Every row gives one point. Each copy is the shape, with its points in the same order, turned, moved and blurred by noise. Some copies are also mirrored. Which?

Shape (8 x 2):
[[-50  -9]
 [-20 -32]
 [ 13   1]
 [ 57  -1]
 [ 19  39]
 [ 10  -9]
 [-74  29]
 [ 54 -25]]
Copy 1 (8 x 2):
[[-20 -22]
 [-25  15]
 [ 21  26]
 [ 49  65]
 [ 55  10]
 [ 14  30]
 [ -4 -62]
 [ 23  78]]
Copy 1 is: mirrored
Copy 2 (8 x 2):
[[-45  10]
 [-36 -27]
 [ 10 -25]
 [ 43 -56]
 [ 39   1]
 [  2 -30]
 [-38  55]
 [ 25 -71]]
Copy 2 is: only turned
Copy 3 (8 x 2):
[[-30 -43]
 [ 10 -48]
 [ 13  -5]
 [ 40  27]
 [ -8  38]
 [ 15 -10]
 [-66 -32]
 [ 62   1]]
Copy 3 is: only turned

Shape (7 x 3):
[[ 65   8  10]
 [ 18  -3  26]
 [-15 -12 -59]
 [ 18  58 -90]
 [-21   0  -8]
 [-50   7  29]
 [ 22  22 -13]]
Copy 1 (7 x 3):
[[ 77   5  36]
 [ 32 -20  33]
 [-14  61  27]
 [ 35  95 -30]
 [ -9   8  16]
 [-25 -29   0]
 [ 43  21   8]]
Copy 1 is: mirrored
Copy 2 (7 x 3):
[[ 39  42  20]
 [ 14   4  41]
 [  6 -42 -39]
 [-21  22 -85]
 [-10 -30  10]
 [-39 -38  48]
 [  3  17  -1]]
Copy 2 is: only turned

Shape (9 x 4):
[[-15 -31  37 -27]
 [  4  17   6   7]
 [-40  -5  54 -14]
 [-11  17 -33  22]
 [ 23 -10  23 -46]
 [ 60  65 -81  27]
 [-50  36   0 -20]
 [ 10  25  48  -6]
 [ -5   2  33   3]]
Copy 1 (9 x 4):
[[-27 -47  42 -27]
 [-21   5  10   4]
 [-12 -45  62   9]
 [ 11   9 -20   7]
 [-37  -5  44 -50]
 [ -7  95 -57  -8]
 [ 35  -1  41   7]
 [-43   6  50   7]
 [-33 -18  29   4]]
Copy 1 is: mirrored
Copy 2 (9 x 4):
[[  4 -20  39 -24]
 [ -2  36   4  11]
 [ 10  14  57 -23]
 [-31  53 -15  -3]
 [ 29 -22   5  21]
 [-10  75 -91  53]
 [ 17  48   5 -48]
 [ 37  26  36  15]
 [  1  16  43   6]]
Copy 2 is: only turned
Copy 3 (9 x 4):
[[-32  19  23  32]
 [  3  10  -6 -20]
 [-40  52  29   6]
 [-12  -2 -40 -38]
 [ 14  12   7  41]
 [ 71 -35 -76 -61]
 [-22  60 -35 -13]
 [ 15  34  29  -9]
 [-12  21  19  -8]]
Copy 3 is: mirrored

Shape (9 x 6):
[[-33  -6  55  38 -23  27]
 [ 19   7  62  67 -18  64]
 [  3 -35 -41  -6  22   0]
 [-15 -20 -32  16  36 -31]
 [ 10  -5 -28   3 -28 -12]
 [-27 -68  16  28 -54  30]
 [-21   0  27  43 -14  62]
 [  6 -11 -25 -43  10  -1]
 [-15   4 -50  -1  -5  10]]
Copy 1 (9 x 6):
[[  0  30 -20  69  10   6]
 [ 49  26 -53  74  42   1]
 [ -8 -23 -26 -42  10  29]
 [-39  -9 -12 -35  33  12]
 [ 22 -27  11 -18   9   7]
 [ -3 -16 -10  61 -14  64]
 [ 24  41 -40  51   9  29]
 [ -4 -25 -22 -47 -28  -6]
 [ 14   8  -1 -36  -1  29]]
Copy 1 is: mirrored
Copy 2 (9 x 6):
[[-85 -11 -12  15   9  -4]
 [-95  44  -4  25  27 -40]
 [ 25  18 -24   5 -38  17]
 [ 22  -9 -50 -13 -38  -3]
 [ 10 -13   8  26 -33 -19]
 [-60  -4 -16  74 -24  32]
 [-85  28  -7  10 -17 -11]
 [ 30   3  16  -8 -23  24]
 [  5   0   6  -5 -63  -6]]
Copy 2 is: only turned
Copy 3 (9 x 6):
[[ 11  -8  60  37 -38  19]
 [-11 -17  90  32 -46 -43]
 [-10 -27 -51  11  -1  -8]
 [ 23 -37 -37  35  20  -4]
 [ 13   8 -17 -13  10  -6]
 [ 42 -14  15  -1 -78  10]
 [ -3  11  49  47 -48  -9]
 [-29 -11 -31  -2   9  21]
 [ -2  19 -33  20   9  -8]]
Copy 3 is: mirrored
Copy 4 (9 x 6):
[[  4   4  52  27  22  40]
 [ 34  12  93  -1  58  12]
 [-15  -9  -2 -22 -35 -41]
 [-60 -17  -6 -13 -24 -40]
 [-16  31  -2  16 -26 -32]
 [ 28  -7  59  18 -51  34]
 [ 14  19  60 -23  26  38]
 [  5  -1 -40 -11 -27 -27]
 [-24  36 -13 -20 -29  -8]]
Copy 4 is: mirrored
